Rows are points. The ring and each string are closed loops that go straight from each point to the next, and from the last back to the first. Before rounding, they use only three directions, however many columns there are. How many times does the string pass through the ring? Passing back the other way cancels.
In the rows, zero is written as 128.

Ring (6 x 3):
[[131 172 138]
 [100 145  99]
 [113 107  78]
 [158  72  95]
 [178  87 155]
 [171 136 173]]
String:
[[194  74  99]
 [174 104 115]
 [140  98 139]
 [148  60 155]
 [184  48 133]
 [206  56  94]
 [190  85  80]
 [158  97  93]
 [153  94  62]
 [122  95  43]
 [ 79  96  87]
 [ 95 105 113]
 [132 118 109]
 [137 120  70]
 [133 102  52]
 [123  69  59]
 [133  57  88]
 [180  56  82]]
Times through: 0
String (20 x 3):
[[192 150 150]
 [163 142 137]
 [172 191 153]
 [145 200 150]
 [100 165 158]
 [131 138 131]
 [150 164 112]
 [140 194 117]
 [136 207 133]
 [108 161 170]
 [149 182 170]
 [195 189 174]
 [168 144 193]
 [205 135 192]
 [201 124 154]
 [206 111 163]
 [205  96 187]
 [153  93 188]
 [163 105 188]
 [202 133 198]]
Times through: 1

Ring, 9 rows:
[[114 106 123 162 174 155 140 126]
 [113 125 124 164 160 173 140 113]
 [115 150 122 152 128 184 136 108]
 [118 148 107 127 107 180 143 148]
 [123 131  98 106 103 159 144 185]
 [132 115 108  96 106 120 121 181]
 [138 107 127 104 119  91  94 147]
 [135  99 134 121 142  91  94 130]
 [127  93 131 140 164 110 112 131]]
String:
[[126 159 129 132 102 162 112 100]
 [126 170 124 124  85 170 114 107]
 [127 138 124 125 113 145 115 124]
 [116 115  90 116 125 167 163 203]
 [115 110  72  96 112 171 180 249]
 [116 100  87 114 136 157 167 219]
 [130 127 119 112 111 129 113 146]
 [145 135 131  87  80  93  77 132]
 [136 126 129 110 109 111  95 128]
 [126 100 108 112 133 123 131 181]
 [133  87 113 101 134  93 115 185]
 [121  83  99 119 154 129 149 204]
 [126 111 120 127 137 130 122 146]
 [137 118 146 129 132  97  80  95]
 [135 108 148 136 147  93  82  93]
 [128 115 132 137 142 124 108 117]
 [115  86 108 144 174 144 152 174]
 [107  72 105 162 202 155 169 179]
 [111  94 105 149 172 159 159 171]
 [120 115 117 139 145 149 134 142]
 [104 101 102 163 179 184 174 166]
 [104 132 121 182 170 201 157 105]
 [124 167 150 163 123 167  97  41]
 [125 133 127 136 127 145 116 116]
 [122 138 124 138 125 157 122 117]
 [124 170 133 142 101 174 111  81]]
Times through: 1
String:
[[119 121 122 147 148 155 132 126]
 [123 139 143 159 143 150 106  73]
 [117 112 116 146 153 155 140 143]
 [104  82  97 160 192 172 180 188]
 [107  68 115 176 218 149 161 155]
 [124  82 140 159 190 106 109 111]
 [136 102 149 137 153  88  80  93]
 [137 121 145 126 128  98  80  96]
 [126  98 114 121 143 121 127 167]
 [132  85 113 105 139  95 117 185]
 [129  92 109 108 136 110 126 187]
 [126 110 116 121 133 129 124 157]
 [127  79 102 105 144 108 136 209]
 [140  92 130 104 132  74  89 151]
 [151 112 164 113 123  49  40  74]
 [142  94 155 130 153  64  65  91]
 [126  82 135 147 179 101 109 126]
 [126 108 145 156 165 118 100  88]
 [126 126 132 139 136 135 110 109]
 [111  97 102 144 165 163 163 178]
 [112 100 101 143 161 164 162 178]]
Times through: 2

Ring (9 x 11):
[[143 117 154  86 129 121 161 131 104 168  77]
 [154 136 127 113 115 112 154 166 115 145 102]
 [147 134 104 140 103 106 144 183 134 129 119]
 [121 116  79 180  82  99 123 195 171  99 141]
 [107 109  94 182  79  99 116 182 178  87 140]
 [100 100 120 163  87 104 118 157 170  93 125]
 [ 96  90 137 143  97 111 125 135 160 110 108]
 [ 98  77 151 112 115 121 140 112 140 148  82]
 [115  86 157  91 127 125 154 110 119 170  70]]
String, 32 rows:
[[147 157 129 151  89  98 128 186 141  79 137]
 [143 149 140 138  96 102 133 171 135  91 126]
 [ 99  83  91 163  93 108 128 162 171 127 118]
 [119 109 120 143  99 108 133 158 149 119 114]
 [144 161 158 139  91  99 127 169 135  69 131]
 [121 140 145 159  82  98 115 167 158  60 138]
 [ 74  74 103 185  77 103 107 154 195  87 131]
 [ 65  46  88 176  87 111 116 143 195 125 114]
 [100  88 121 145  99 111 130 144 159 124 107]
 [136 135 159 118 106 109 138 147 126 109 107]
 [128 132 189 104 109 112 136 125 121 102  98]
 [ 92  78 173 107 114 121 136  99 139 135  80]
 [ 49   7 121 126 116 130 135  87 171 183  66]
 [ 72  34 110 131 113 125 138 111 164 176  78]
 [ 85  50 118 124 115 124 142 116 153 173  79]
 [ 97  66 115 128 112 120 142 129 150 163  87]
 [126 111 144 114 113 115 145 139 128 139  95]
 [157 149 191  76 126 117 157 129  91 135  84]
 [150 124 186  59 140 126 169 111  84 175  62]
 [135  94 153  70 141 129 170 113  97 201  57]
 [111  66 108 110 125 125 157 130 133 196  74]
 [125 101 122 120 114 116 147 147 133 153  95]
 [137 128 142 120 109 111 143 153 126 125 105]
 [175 169 164  93 119 110 157 161  93 128 101]
 [179 166 141 101 119 109 160 175  96 139 105]
 [175 173 151 108 111 106 152 175 102 116 113]
 [166 166 149 116 107 105 146 173 111 109 116]
 [175 178 130 131 101 100 145 195 116 101 130]
 [138 126  62 177  87  99 133 210 162 116 141]
 [106  85  44 191  84 103 126 197 185 129 136]
 [ 99  78  66 177  89 107 127 177 179 133 124]
 [139 138 131 139  98 104 135 170 137 104 121]]
Times through: 4

Ring (9 x 14):
[[135 110 157 167 107  90 100 155 137  62 124 158 147 131]
 [144 128 164 174 104  89  99 167 163  63 129 165 134 135]
 [134 145 153 174 126  98 109 173 154  93 137 145 123 126]
 [117 142 133 149 158 121 131 150 123 148 136 118  95 126]
 [114 114 119 108 174 146 152 102 101 188 124 114  56 147]
 [115  90 115  85 176 156 161  73  88 199 114 118  41 161]
 [109  77 115  90 169 148 153  73  72 179 111 117  67 154]
 [107  87 127 128 149 120 128 112  73 128 118 119 123 129]
 [114  96 138 148 132 104 114 134  91  96 121 130 145 123]]
String (28 x 14):
[[129 102 141 133 134 117 125 121 120 117 120 144 101 145]
 [153  83 160 129 100 107 113 109 153  77 109 183  99 169]
 [155 100 175 174  76  75  85 157 166  19 118 190 156 144]
 [145 122 173 193  85  70  82 184 161  21 129 173 173 124]
 [179 103 186 159  66  84  91 143 209  26 114 217 112 174]
 [167 120 179 172  80  83  92 161 198  37 123 197 123 156]
 [141 149 168 199 101  76  89 198 169  46 139 160 158 117]
 [116 137 142 172 139 100 111 170 117 103 137 124 141 111]
 [131 112 143 137 135 117 125 127 130 120 123 145  96 145]
 [146 125 154 145 123 112 120 139 165 108 126 162  85 154]
 [125 173 149 188 141  99 111 197 155 110 149 127 124 110]
 [102 176 133 190 164 103 117 202 117 131 154  96 140  88]
 [103 147 129 165 163 113 124 168 100 139 142 101 127 103]
 [ 90 161 119 168 182 118 131 176  85 162 149  80 127  90]
 [ 92 151 111 141 194 137 147 147  83 196 143  80  89 108]
 [ 98 132 118 141 177 129 139 140  83 168 135  94 104 113]
 [110 119 128 139 158 122 131 133  96 143 129 115 108 125]
 [133  88 130  93 152 145 149  78 119 168 111 145  43 173]
 [129  79 123  77 161 156 159  61 107 187 107 139  29 178]
 [132  70 123  69 159 159 161  49 106 188 103 144  22 186]
 [119  51 108  44 178 175 176  20  73 220  96 128   7 189]
 [ 95  77 105  89 183 151 157  73  47 193 113  98  76 141]
 [ 85 114 114 145 174 120 131 139  50 150 132  85 140  99]
 [123  93 133 118 145 127 134 104 105 138 116 136  89 149]
 [122  64 129  97 143 134 139  74  87 140 105 141  83 161]
 [102  79 126 131 146 115 124 113  60 117 116 116 140 122]
 [ 86 105 127 171 147  94 107 161  48  92 131  96 194  85]
 [103 119 133 164 145 102 114 157  85 106 132 112 155 104]]
Times through: 4
